Every row gives one point. Each copy is the shape, with its points in the same order, turned, moved and blurred by noise. Some copies are also mirrored. Which?
In the rows, zero is written as 128.

Shape (8 x 2):
[[101 155]
 [122 111]
 [140 146]
 [ 81  96]
 [118  78]
 [ 93 162]
 [169  99]
 [100 145]]
Copy 1 (8 x 2):
[[136 161]
 [113 118]
 [154 125]
 [ 81 146]
 [ 86 105]
 [142 173]
 [129  76]
 [133 160]]
Copy 1 is: only turned
Copy 2 (8 x 2):
[[ 90 102]
 [143 106]
 [117 137]
 [135  59]
 [169  90]
 [ 83 100]
 [174 142]
 [102  99]]
Copy 2 is: only turned
Copy 3 (8 x 2):
[[164 119]
 [111 122]
 [135 150]
 [118  82]
 [ 85 107]
 [167 117]
 [ 79 159]
 [152 122]]
Copy 3 is: mirrored

Shape (9 x 3):
[[ 97  90  87]
 [126 158  85]
 [147  94 150]
 [142 111 149]
 [146 108 143]
 [181 111 158]
 [ 78 122 152]
 [ 89 119 146]
 [ 75 147 127]]
Copy 1 (9 x 3):
[[ 67 165 114]
 [109 120  72]
 [136 156 156]
 [133 140 148]
 [135 146 143]
 [173 148 149]
 [ 79 107 158]
 [ 85 115 152]
 [ 73  94 124]]
Copy 1 is: mirrored
Copy 2 (9 x 3):
[[ 76  89 143]
 [ 99 125  83]
 [152 112 159]
 [146 126 150]
 [147 119 147]
 [185 119 143]
 [ 92 156 166]
 [ 97 149 161]
 [ 75 160 133]]
Copy 2 is: only turned
Copy 3 (9 x 3):
[[ 72 150 114]
 [137 148  84]
 [123 136 177]
 [130 127 166]
 [132 137 164]
 [158 143 187]
 [ 97  84 132]
 [ 99  96 135]
 [103  92  94]]
Copy 3 is: mirrored

Shape (10 x 6):
[[114 107  94 124 128  86]
 [ 92 143  86 109  97 127]
 [120 141  65  66 115 120]
 [156 128 122 136 117 143]
 [127 150 154 198 117  95]
 [124 124 143 134 137 212]
 [118 137  87 160 143 160]
 [105 144 123 142 160 113]
 [143  96 165 145  97 156]
 [166 121 186 168 152 142]]
Copy 1 (10 x 6):
[[116 104 156 124 126  83]
 [102  94 127  94  94 119]
 [114 125 144  59  90  88]
 [143 143 104 133 113 113]
 [119  99  93 172 178 131]
 [149 163 118 136  84 184]
 [ 88 150 128 138 108 140]
 [114 126 150 122 155 140]
 [178 123 101 167  99 133]
 [178 157 106 173 161 147]]
Copy 1 is: mirrored
Copy 2 (10 x 6):
[[132 161 161 141 107  94]
 [ 66 154 128 133  84  95]
 [106 177 123 119  44  90]
 [136 128  99 145 108 139]
 [118  82 115 181 162  78]
 [ 92 143  73  98 140 171]
 [101 167  91 158 140 119]
 [118 150 116 128 145  81]
 [116  96 121 133 118 168]
 [167  92  89 128 166 145]]
Copy 2 is: mirrored
Copy 3 (10 x 6):
[[126 106 111  63 142 124]
 [149 121 113  89 178 174]
 [168 119 149  69 189 139]
 [141 138 139 110 112 152]
 [ 86 162  70 116  99 146]
 [152 105 140 191 122 155]
 [169 120  82 123 126 155]
 [128 127  88 115 144 117]
 [100 114 151 145  99 164]
 [100 138 120 159  70 116]]
Copy 3 is: only turned
Copy 4 (10 x 6):
[[187 129 116 130 104 127]
 [137 145 137 113  84  95]
 [156  97 157  99  83  94]
 [126 144 120 103 136 152]
 [143 195  66 117 162 129]
 [ 59 131 112 130 107 173]
 [117 134  79  95  91 139]
 [137 122  77 140 130 114]
 [111 181 133 132 137 181]
 [110 146  90 135 187 187]]
Copy 4 is: only turned

Shape (12 x 8):
[[165 134 161 159 150 128  89 171]
 [149 115  91 142  76 158 148 139]
 [163 168 142 108 125 128 141 134]
 [109 155 100 130 133 128 169 158]
 [161 164 135 105 131  75 175  89]
 [ 86 106 124 143  93  84 105 107]
 [178 107 155 174 105 154  85 172]
 [102 110 173 107 116 139 131 108]
 [103 102 113 169 152 138 147 107]
 [153 112 109 156  63 122 171  91]
 [123  78 103  90 101  85 106 168]
 [126 160 125 119 160  97  94 112]]
Copy 1 (12 x 8):
[[ 98 141 107 179 140 127 162 144]
 [137 156 120  89 111 162  91 175]
 [139 191 134 136 152 132 119 112]
 [ 92 168 156 110 108 138  86 124]
 [143 183 155  93 177 125 128  74]
 [139  91 145  91 129  78 117 145]
 [124 135  93 172 131 150 158 193]
 [181 127 176 135 114 116 131 122]
 [119 114 141  98  78 150 139 109]
 [161 159 145  49 132 144 135 158]
 [127  82 157 139 185 136  69 151]
 [127 132 110 133 149  96 117  84]]
Copy 1 is: only turned
Copy 2 (12 x 8):
[[161 129 136  91  83 177 101 195]
 [159 147 142 121  70 141 149  83]
 [118 164 170  94 105 142 103 138]
 [146 189 109 112 118 147  95 103]
 [113 197 181 136 135  97 112 148]
 [128 154 109 165 131 163 179 151]
 [178 115 145  91  47 183 140 171]
 [125 144 129  82 147 142 173 147]
 [193 140 113 129 148 136 134 129]
 [166 173 171 145  93 118 180 101]
 [ 96 137  73 138  73 125 150 147]
 [113 138 143 141 144 160  92 168]]
Copy 2 is: only turned
Copy 3 (12 x 8):
[[163 125 156 120  92 191  92 153]
 [144 128  86 131 100  91 138 162]
 [150 120 121 104 160 139  90 148]
 [108 110 148 121 136  96  98 183]
 [148 100 148  78 189 106 109 107]
 [133 137 168 169 112  91 130  86]
 [180 149 120 127  67 177 118 153]
 [100 170 140 135 149 140 127 111]
 [101 110 167 133 118 128 169 149]
 [161 131 113 108 131  73 173 127]
 [102 121 120 135  70  99  74  89]
 [134  87 167 146 154 154  85 116]]
Copy 3 is: only turned
Copy 4 (12 x 8):
[[128 109 111 174 140 169 172  96]
 [142 153 160 138  74 156 100 115]
 [148 119  88 114 113 177 126 141]
 [132 102 115 140 118 159  62 142]
 [170 127  57 111 127 145 102 186]
 [123 131 169 141 157 118 132 181]
 [138 149 149 176 127 177 174  86]
 [112 143 126  92 162 120 124 114]
 [109 145 120 170 128  96  93 135]
 [163 188 142 131 102 137  97 160]
 [162  69 179 121 120 121 141 135]
 [108  94  90 140 129 147 145 170]]
Copy 4 is: mirrored

Shape (14 x 9):
[[104  98 103 160  82 141 120 141 170]
 [ 90  75 100 106 128 157 108 163  88]
 [169 128 134  85 123 108 168 149  94]
 [127 123 143  84 117 108  86 151  84]
 [109 167 148  88 129  87 119 145 156]
 [132 135 137 167 123 148 123 177 117]
 [ 95 152 148 118  89 101 150  79 146]
 [107 165 173 131 111 147 131 115  75]
 [ 80  78 146 117 158  80 174 111 141]
 [ 82 159 123 136 142  87 163  98 112]
 [123 126  96 124  88 102  88  99 114]
 [147  98 178 109 159 159 176 152  90]
 [103 129 134 171 142 134  83  87 171]
 [ 86 152 103 147 157 163 124 156 125]]
Copy 1 (14 x 9):
[[141 158  82 107 110 136 145  89 162]
 [ 89 117  91 173 138 141  90  81 129]
 [115 105 163 127 130 138 100 170 107]
 [134 136 143 187 148 165 109 122  99]
 [148 119 158 134 158 195 163 139 138]
 [143 110  87 119 115 145 138 106  87]
 [176 113 176 132 123 134 163 119 181]
 [164  76 154 172 107 123 157 105 101]
 [161  74 145 109 149 171  74 104 192]
 [170  75 166 116 173 126 143  96 152]
 [161 167 134 161 155 111 135 113 147]
 [121  48 122 143  94 148  81 151 106]
 [208 115  72 144 142 142 164 108 170]
 [124  80  81 132 160 138 165  89 121]]
Copy 1 is: mirrored
Copy 2 (14 x 9):
[[ 87 124 118 174 126 111 133  62 149]
 [138 130  95 138 140  68 187 101  95]
 [115 143 145  55 124 124 158 136 128]
 [126  79 133 110 120 104 173 138  89]
 [ 99  76 140 124 147 134 136 167 157]
 [139 129 114 144 117 165 168  95 126]
 [ 85 114 134 143  92 107  86 157 155]
 [131 113  90 124  71 141 131 157 110]
 [ 76 175 153 149 156  94 119 167 106]
 [125 153 149 150 106 105 114 175 151]
 [124  85 158 137  92  78 122 101 122]
 [114 173  93  75 143 146 155 138  77]
 [130  99 131 195 135 131  71 104 108]
 [166 137  93 166 144 125 143 116 144]]
Copy 2 is: only turned

Shape (17 x 12):
[[ 98 118 177 102 126 171 153 138 130 170 104 105]
 [127 145 123  89 118 174  98 104  74  94  90  98]
 [ 87 108 116 152 123 130 101  18 122 110 106 222]
 [128 117 150 130  87 123 147 133 135 107  83 139]
 [121 198 155  90 128 127 115 122 124 132 125 142]
 [ 86 132 118 154 106 120  73 150 105 119  90  86]
 [100 105 112 107 149 160 139 140 149 157  92 101]
 [125 127 152  88 111 135 132 146  63 106 126 126]
 [106 113 111  94 105 119 145 129 116  89 117  80]
 [113 116 102 137  86 149 137 157  97  96  89 100]
 [120 139 120 204 111 156 144 162 141 100 138  85]
 [115 105 102 101 118 141  55  78 142  98 112 106]
 [ 79 100 114 111  93 152 139 159 126 100  96 235]
 [ 98 101 162 130 103 145 127 118 137 142 111 109]
 [128 104 106 134 194 148 139 142 142  91  98  80]
 [142 118 115 109 161 123 102 159 141 102 114 120]
 [144 112 125  95  96 141 151 127  98 151 113 106]]
Copy 1 (17 x 12):
[[164 152 112 157 136 124 134 133 152  72 125 135]
 [ 95 143 162 106 166  64 136 156 114 110 161 155]
 [ 26 122  67  92 180  76  55 122 185 123  81 126]
 [123 144 129  96 154 121 158 139 167 134  92 123]
 [ 83 151 144 128  98 114 136 103 123 107 101 177]
 [109 153 196  97 137 121 106 160 127 102 120  78]
 [173 158 103 103 138 120 102 134 121 101 130 119]
 [114 138 154 161 168 101 150 153 122 144 113 157]
 [122 191 130 119 149 111 142 159 121 157 134 118]
 [125 157 160  94 194 131 146 162 121 133 123 111]
 [129 150 173  95 170 201 127 104 152 133 160  95]
 [ 86 140 125  71 116  82  89 177 142 136 159 117]
 [124 144 108  93 207 138  94 168 158 132  35 177]
 [128 142 122 131 133 121 125 150 173  99 127 108]
 [177 163 147  86 153 100  98  97 131 160 165 115]
 [154 133 157  88 117 110 102 128 121 168 124 141]
 [128 125 104 133 152 110 163 153 107 125 129 119]]
Copy 1 is: mirrored
Copy 2 (17 x 12):
[[108 116 138 139  95 183 142 101 121 162 115 168]
 [149 117 133 108 161 158 165  93  86 192 180 101]
 [237  97 157 110 176 179 116 148  96  59 127 101]
 [155 114 166 131 114 132 162  92 143 140 114 108]
 [178 122  99 105 128 120 135 119 126 186 138 155]
 [158 157 135 137  88 125 204 106  98 129 188 119]
 [ 98 148 136  99  83 186 129 106 119 133 143 132]
 [133 144 143 143 169 126 159  69 104 172 132 137]
 [117 146 113 112 144 141 187  86 129 146 134  96]
 [133 150 159 142 121 149 171  73 143 153 173  90]
 [125 118 134 164  98 123 163  99 193 109 200 124]
 [142 118 137  67 154 151 188 154  93 124 180 111]
 [206 169 206  92 151 156 121  60 152 111 113 138]
 [136 111 155 139 115 166 172 122 121 129 128 148]
 [ 77 111 110 100 103 137 129  71 116 100 174 100]
 [108 141 136  82 125 106 137  98 112 124 166 132]
 [107 152 146 145 141 152 147 116 124 179 125 112]]
Copy 2 is: only turned

Shape (16 x 12):
[[130 115 137 142 134 128 111 183  84 130 125 143]
 [142 185 142 121 140 129 161 157 158 147 163 142]
 [141 158  88 135 137 249 114 123 123 117 121 122]
 [ 85 105 144  51 129 124 110 125 151  78 126 102]
 [141 123 112 123 129 123 114 116 142 149 133 113]
 [144 110 143 123 127 115 129 111  81  87 141 110]
 [113 142 133 140 124 130 121 225 109 141 122  95]
 [143 131 125  85 168 142 161 117 144 137 126 120]
 [129 120 123  67 126 178 133 115 125 137 144 109]
 [ 86 114 132 145 147 116 118 159 142 149 129  99]
 [138 127 133 126 137 156 116 158 133 110 129 135]
 [148 121 136 144 128 122 117 132 166 147 115 106]
 [146 109 135 144 132 153 134 118 148 142 142 116]
 [147 112 101 121 122 119 117 122 166  95 143 133]
 [139 147 124 129 120 127 123 128 162 145 114 141]
 [114 113 129 133 129 121 180 121 163 142 122 120]]
Copy 1 (16 x 12):
[[130 122 161 134 134 158 168 107  87  90 141 125]
 [ 93 103 101 119 109 148 164 110 103 171 107  94]
 [ 57 106 167 142 156 124  70 103  78 104  64  73]
 [164 143 113  89  90 113  60  88 105 119 158 125]
 [121 143 136 132 113 132 129  91 153 121 103 115]
 [172 149 148 150 165 130 115 106 115 133 141 120]
 [124  86 189  90 111 161 164 104  86 114 119 147]
 [118  95 101 149 117 130 103  72 136 136 127 103]
 [121 110 124 128 121  74  97  78 115 110 109 100]
 [109 124 142  90 116 161 131  94 132 112 125 165]
 [123 121 134 124 128 159 124 103  93 102 112  99]
 [124 128 134 101 120 167 131  97 159 115 100 102]
 [120 122 118 122 153 138 126 103 147 111  89 105]
 [149 151 115 139 104 154 102 124 126 117  91 107]
 [106 132 127 119 101 150 133 115 143 125 115  81]
 [120  98 100 118 131 136 120 130 164 125 128 128]]
Copy 1 is: mirrored
Copy 2 (16 x 12):
[[118 109 128 122 128 132 167 138  91 137 102  96]
 [167 149 141 144 140  76 138 113 155 175  99 115]
 [135 171  94 222 141 109 175 147  88 124 122 183]
 [172 107 141 129 117 115 113 189 130 121 207 134]
 [131 158 131 122 124 142 156 133 143 153 144 143]
 [149 104  96 112 146 141 153 104 110 108 165 127]
 [140 147 175 127 143 113 158 152  85 116  92  77]
 [183 147 126 145 107 124 126 117 115 173 148 147]
 [166 148 122 178 105 125 160 139 123 144 180 128]
 [132 141 174 128 125 155 120 152 128 129 113 118]
 [148 116 131 142 133 111 161 152 112 140 119 141]
 [153 160 144 104 120 141 161 144 146 140 113 157]
 [153 140 138 142 118 143 160 119 148 131 117 163]
 [123 121 139 115 129 105 153 138 143 147 159 176]
 [136 158 122 118 116 107 150 143 152 153 114 146]
 [156 148 153 120  83 122 117 108 149 133 122 149]]
Copy 2 is: only turned
Copy 3 (16 x 12):
[[141  76 113 145 167  95 117 128 121  99 126 144]
 [149 128 103 106 115 134 142  54  95 108 155 151]
 [162 112  72  99 132 134  84 110 210 116 169  77]
 [176 123 207 126  80 114 105 122 149  82 101 130]
 [129 136 130 148 114 124 149 122 137 118 146 117]
 [151  86 151 153 110 113  97 137 110 156 122 114]
 [155  85  99 112 149  75 143 131 140  97 140 201]
 [125 127 142 148  88 128 101  81 140 107 162 130]
 [142 131 164 115 112  98 105  93 164 115 168 101]
 [119  98 132 127 122 132 157 129 157  95 120 173]
 [153  95 110 127 122 110 116 114 136  90 129 121]
 [124 123 109 134  94 127 158 139 123  96 146 126]
 [110 104 116 125  99 123 139 116 135 117 147 107]
 [151 134 118 154  92 117 133 110 133 105  95  94]
 [128 146 106 127 119 137 134 120 116  93 140 122]
 [ 89 133 127 120  84 130 125 103 128 116 121 149]]
Copy 3 is: only turned

Shape (18 x 12):
[[146 126  91 102 142 129 145 117 137  76 109 153]
 [131 148 136 142 116 183 122 167 122 149 125 136]
 [101 139 105 127 168 106  76 127 107 178  98  86]
 [131 188 119 125 102 108 162  80 133 128 132 128]
 [139 118 150  82 174  83 148 120 110 122 167 122]
 [118 123 102 103 132 185 155 144  82 127 145 126]
 [178 162 145 144 117 158 128 160  49  98 110 149]
 [180  72 106 190 178 115 137 168 150 110 146 116]
 [156 126 136  80 135 126 128 125 136 107  86  86]
 [ 99 144 102  89 128 135 106 130 118 172 146 121]
 [133 139  91 157  83 102 174 164  88 158 136 145]
 [ 88  74 126 151 145 166  85 106 136 201 135 158]
 [142 103 133 167 156 119 163 136 111 138 149 158]
 [125 116  90 129 125  96 145  99 107 163  86  85]
 [103 152 128 182 105 146 214 182 148 113 140 141]
 [161 120  54 136 127 136  60 137 100 163 136 127]
 [127 116 124 155 120 101 117 144 123 109 107 106]
 [137 128 152 132 139 139  90 121  77 120 169 120]]
Copy 1 (18 x 12):
[[133 167 122 142 116 139  85 173 150 128 126 114]
 [135 128 154 158 136 127 127 103 127 201 145 141]
 [201  95 134 146 116  70 166 166 144 175  99 130]
 [111 138 145 162 112 126 166 120 164 100 111 124]
 [183 129 107 114  95 162 133 129 130 123 108  58]
 [157 160 151 120 128 135 109 100 179 191 130 119]
 [126 123 138 176 205 160 108 115 161 188 132  83]
 [138 132 196 118 118 172 108 206  80 188 101  93]
 [114 110 120 155  86  97 102 159 147 156 117  75]
 [191 130 131 146  98 110 136 110 154 156 126 147]
 [136 107 172 139 135 198 148 136 185 167 121 153]
 [195 112 162  96 130 101 115 114  80 169 100 199]
 [146 129 152 101 148 175 136 145 112 161 102 121]
 [145  96 164 129  95 107 146 164 181 152  73 130]
 [ 73 162 163 110 127 188 174 139 141 184 170 147]
 [216 107 197 187 138 115  91 157 144 174 106 144]
 [131  93 171 125 131 116 137 176 138 152 136 106]
 [190 118 165 132 158 114 125 106 123 150 130  79]]
Copy 1 is: only turned
Copy 2 (18 x 12):
[[177 127 100 135 179 108 112 110 147 112 116 141]
 [139 138 159 148 114 138  95 176 138  89 117 110]
 [144  93 146 146 126 184 159 174 149 177  97 147]
 [132 139 102 124  90 116 111 106 148 146 155 160]
 [118  97 111 123 153 169 116  70 151 140  98  90]
 [177 143 114 112 133 162  71 157 139 107 103  94]
 [ 96 142 122 110 159 156  72 169 161  56 128 152]
 [132 138 166 121 177 129 162 107  97  82  36 140]
 [154  51 121 135 149 138 104 123 128 120 123 152]
 [172 120 129 138 102 173 130 152 164 146 128  98]
 [148 193 125 139 108 196 115 113 121  91 123 159]
 [145 148 122 174 119 144 180 201 106 144  95  57]
 [110 167 122 140 145 147 122 114 114 109  73 114]
 [157 109  97 136 114 180 141 141 101 150 105 175]
 [148 199 176 154 114 124  55  99  91 104 112 145]
 [176 129 129 108 131 172 192 183 166  91 104 138]
 [135 123 152 133 160 156 137 130 105 122 125 159]
 [107 122 136  86 151 157 131 156 149 114 123  91]]
Copy 2 is: mirrored
Copy 3 (18 x 12):
[[134 106 118 107  72 166 123 150 144 152 143 116]
 [116 138 114 133 152  98 118 165 172 142  98 144]
 [183 156 122 137 129  73 160  90 131 114 112  90]
 [122 118 118  94 152 156 105 130 101  97 165 133]
 [119  90 120 175 101 151 183 122 136  99 167 114]
 [142 119 108 137 152 143 168 193 155 157 121 122]
 [127 105 184 122 161 149 124 158 217 140 115 131]
 [ 78  75 141 109  71  95 186 108 137 151  66 141]
 [158  90 136 164  97 126 107 148 111 118 117 105]
 [154 154  72 145 147 123 145 128 143 122 124 108]
 [105 104 119 106 193 142 140 100 139 186 130 129]
 [133 217  93 153 116 108 174 123 129 144  84 167]
 [ 86 120 142 121 124 125 181 121 141 152 130 164]
 [176 122 137 124 143 127 146 105  76 149 119 109]
 [ 44 106 122  96 161  94 122 171 126 186 150 141]
 [170 142  89 107 135 147 153  92 170 133  56 112]
 [108 125 153 129 115 118 125 111 124 148 104  90]
 [116 145 145 150 137 147 170 134 173  88 104 114]]
Copy 3 is: only turned

Shape (15 x 12):
[[123 105 143 161 115 173 112 116 132 136 118 139]
 [114 113 150 113 133 114 127 114 140 131 133 143]
 [110 124 122 149 153 124 138 134 118 107 153 127]
 [120 195 144 151 119 174 143  89 116 127 123   7]
 [117 109 100 119 144 155 113 118 148 116 154  25]
 [135 122 117 133 127 127 144 140 117 139 111 127]
 [106 114 135 127 136 139 160 144 109 119 123  87]
 [ 81 116 106  86 117 128 124 107 109 119 112 151]
 [122 115 151  72 124 121 176 124 130 115 111 135]
 [105 106 118 155 122 138 200 124 160 130 113 152]
 [100 129 133 103  86 157 112 125 118 132 162 107]
 [125 123 109 144 137 222 112 129 162 129 143 152]
 [ 82 126 142 129 136 143 123 151 144 133 111 140]
 [123 105 153 153  98 126 119 136 120  67 111 160]
 [112 133  89 140 118 121 115 154 150 108 128 135]]
Copy 1 (15 x 12):
[[164 142 125 111 153 117 114 124 137 124  93 125]
 [131 111 146 129 149 125 111 121 167 132 151 144]
 [109 116 108 116 128 124 136 112 160 148 136 132]
 [115 176  93  99 216 153 170 124  62 142 184  87]
 [114 159 101 119 162 149 200 169 128 106 163 126]
 [131 140 121 128 111 113 113 118 129 114 141 122]
 [129 144 103  93 120 130 128 134 128 122 168 130]
 [126 174 124 144 127 135  82 132 181 137 155 134]
 [120 122 150 104 129 115  83 145 150 131 188 127]
 [136 108 121  92 125 124  95 104 161  71 135  93]
 [148 185 146 116 135 144 139 138 160 164 135 113]
 [123 139 128 112 140 141 121 153 140 131  51  83]
 [133 133 136 111 132 163  96 118 144 129 116 150]
 [117 157 135  75 139  83  98 108 167 135 114 169]
 [ 99 155 137 125 112 127 142  93 158 108 112 141]]
Copy 1 is: only turned
Copy 2 (15 x 12):
[[123 123 118 135 148 147 106 117 129 172  81 106]
 [146 148 129 128 135 155 129 136 110 127 107 121]
 [112 119 162 130 132 158 131 126 152 121 108 128]
 [117  71 150 193 206  60 129 183 149 153 130 145]
 [151  55 139 139 184  98  95 129 130 101 102 175]
 [113 141 117 126 120 138 103 144 142 146 120 145]
 [125  98 141 113 149 140 114 167 145 137 130 149]
 [148 143 134 103  91 127 141 162 128 130  62 134]
 [148 153 138  87 118 128 132 167 103 148 141 153]
 [128 146 131 107 136 176 150 118 137 189 115 175]
 [113 109 117 102 158 103 137 148 116 123  78 118]
 [147 108 112 114 140 107 118  62 158 175  86 110]
 [148 115  99 125 121 155 147 137 149 144 110 114]
 [ 95 104 144 128  87 166 124 133  91 164 100  97]
 [106 112 106 134  98 139 143 107 137 123  99 148]]
Copy 2 is: mirrored
Copy 3 (15 x 12):
[[131 103 130 129  93 127 101 157 117 133 138 129]
 [115 146 134 137 117 113 142 147 137 112 126  92]
 [167 112 142 138 118 107 155 119 146 121 139 109]
 [138 141  85 101 110  59 198 127  96 177 192 190]
 [149 124 147  73 122  44 163 108  84 158 122 124]
 [121 118 127 124 133 143 140 113 126 123 138 125]
 [137 104 115 121 159  97 153 124 124 138 139 121]
 [112 159 158 148 158 108 119 147 151 129 106 133]
 [ 87 126 123 134 167 118 173 152 140 103 110 113]
 [106  87 147 110 128 145 150 165 178 144 142 100]
 [102 122 152 156 120  66 125 128 112 129 144 140]
 [137  90 153  98  70 102  96 155 148 106 121 163]
 [119 117 104 127 120  96 109 130 161 129 122 113]
 [135  95 123 187 109 140 139 151 123 140  91 115]
 [120 113 149 132 101 113 135  92 155 146 103 120]]
Copy 3 is: mirrored
